Rows are points. The points of each table are mixes of a few directions, plus a little noise. How many directions does each table use, and how many do they share? Where both have some left over, give the other angles between the two spaces (their principal angles), to ten degrees, smallest first.

First (7 x 3)
[[-2.2 -3.5 -0.7]
 [ 3.5  4.2  2.2]
 [-4.5 -6.6 -1.8]
 [ 5.2  8.7  1.2]
 [-2.5 -1.4 -2.8]
 [ 2.3 -2.0  5.3]
 [-1.9  0.5 -3.4]]
Second (7 x 3)
[[-0.3 -4.9  3.4]
 [-0.6 -5.1  3.0]
 [-1.2  1.7 -3.1]
 [-3.5 -5.8 -1.0]
 [ 3.8 10.0 -2.1]
 [ 0.3  4.4 -3.1]
 [ 1.6 -0.4  2.9]]
Directions: first 2, second 2, shared 2

First (10 x 8)
[[ 4.8 10.0 -4.7 -4.3 -6.1  0.6 -1.8  2.4]
 [-3.1 -4.7  4.4  4.5  3.2 -1.1  0.7 -4.1]
 [ 2.5  3.0 -1.9 -2.8 -2.0  1.0 -0.7  3.1]
 [ 1.6 -0.1  1.4 -0.6 -1.0  0.6 -2.6  1.3]
 [ 3.0 -0.1  0.7 -2.5 -1.6  1.4 -3.6  3.9]
 [-2.2  4.6 -8.1 -1.1 -3.3 -2.6  0.8 -4.9]
 [-3.9 -8.5 -1.8 -0.5  5.7  0.5  5.1  2.8]
 [-0.7 -5.0 -0.5 -0.8 -0.8 -0.5 -5.4 -0.4]
 [ 0.7 -3.1  1.8 -1.0  2.6  1.8  1.9  4.6]
 [-2.5  3.8  8.7  9.1  3.2 -1.8  5.7 -8.6]]
Second (7 x 8)
[[-4.9  0.2  0.8 -0.6 -1.8  0.4 -3.8 -4.1]
 [ 4.2  4.6 -5.7  0.1  1.0 -2.0 -2.6  1.0]
 [ 2.6  1.2  5.6  1.8 -6.6 -0.9 -6.5 -4.4]
 [ 4.1 -1.4 -1.4 -0.6  7.1  1.2 -0.3  8.1]
 [-2.0 -0.8 -1.1 -0.2 -0.4 -0.2  6.2 -0.8]
 [-9.8  0.2 -5.5 -2.2  1.4  0.4  4.3 -3.9]
 [ 5.7 -4.1  7.3  1.6 -0.7  1.0  2.7  4.1]]
Directions: first 4, second 4, shared 2; angles 50, 60
